Each row is a point. To make a cloud, some directions were put in groups of two or more. Within a group, all points are equally far from the middle, so they leave a hole (a ring in 2 directions, a hollow ball in 3). The other directions are filled evenly. Then the cloud was stretched, turned, moved and blurred a little. How many holes are there, and how many directions does each take, smallest first?
In the rows, 128 means zero.

Cloud:
[[156 184]
 [185 124]
 [ 81 141]
 [169  95]
 [184 126]
 [143 187]
 [124  82]
 [ 95 169]
 [101 176]
 [ 96 171]
 [ 94  98]
 [ 86 157]
 [182 154]]
Holes: 1 (2)

Cloud, 22 rows:
[[162  50 132]
 [133 125 127]
 [129 130 146]
 [155 128  80]
 [107 131 116]
 [222 109  80]
 [139 101  74]
 [177 126 127]
 [139 150 127]
 [ 73 159 104]
 [104 138 158]
 [169 199  81]
 [147 112  35]
 [ 76 116 150]
 [ 83 138 129]
 [ 86 158  85]
 [133  59 140]
 [170 127 171]
 [229 160 121]
 [178  99  92]
 [163  77 134]
 [192  95 139]]
Holes: 0

Cloud:
[[144  98 148  62 144 162]
 [188 136 158 203 192 147]
 [195 136 200 122 158 105]
 [172 150 213 149 111 170]
 [120 155 144 184 134 194]
 [114 178  57 207 127 101]
 [126 139 159 202 121  74]
 [153 196 145 111  88  81]
 [102 145 120 188 148 142]
 [112 159 186  81 158 200]
 [160 212 129 148  88 149]
 [191 109 162 126  45 139]
 [209 155 131 160  82 135]
 [105 147 162 228 138 141]
 [169 133 158 134 125 138]
 [101 121 118  94  89 105]
 [218 157 153 171 149 150]
 [111 178  39 165 113 119]
 [179  64 154 144  77 181]
 [149 142  89 117 204 164]
 [188 124 133 168  99  99]
 [207 107 153 133 116  86]
 [152  90 198 125 156 155]
 [131 119 199 125 158 157]
 [135 164 120 161  68 144]
 [140  50  98 131  91 142]
 [177  93  85 165  83 105]
 [112 158 160 141  70 140]
 [116 142 108 183  84 130]
 [106 124  77 124 151 195]
 [148 115  43 123 110  69]
 [109 145 183  63 155 150]
 [111 102  66 173 180 162]
 [ 92 139 160  92 125 127]
 [133 177 124  85 117 149]
 [139 221 122 148 181 130]
 [196  84 131 132 169 117]
 [123 180 178 149 185 161]
 [152  87  82 178 160 108]
 [109 124 129 109 169 168]
 [152  89 102 142 176 111]
 [122 108  59 147 121 209]
 [132 165 117 114 194 135]
 [ 79 114 157 121 139  89]
 [157 118 126 199 138 184]
 [160 124 149  93  90 143]
 [119  79 101 136 190 176]
 [ 99 150  89 161  86 120]
 [159 132  84 216 143 127]
 [ 78 174  39 169 121 133]
 [111 125 145 193 116 157]
 [191 114  99 126 140 137]
 [144 122 184 140 118  52]]
Holes: 0
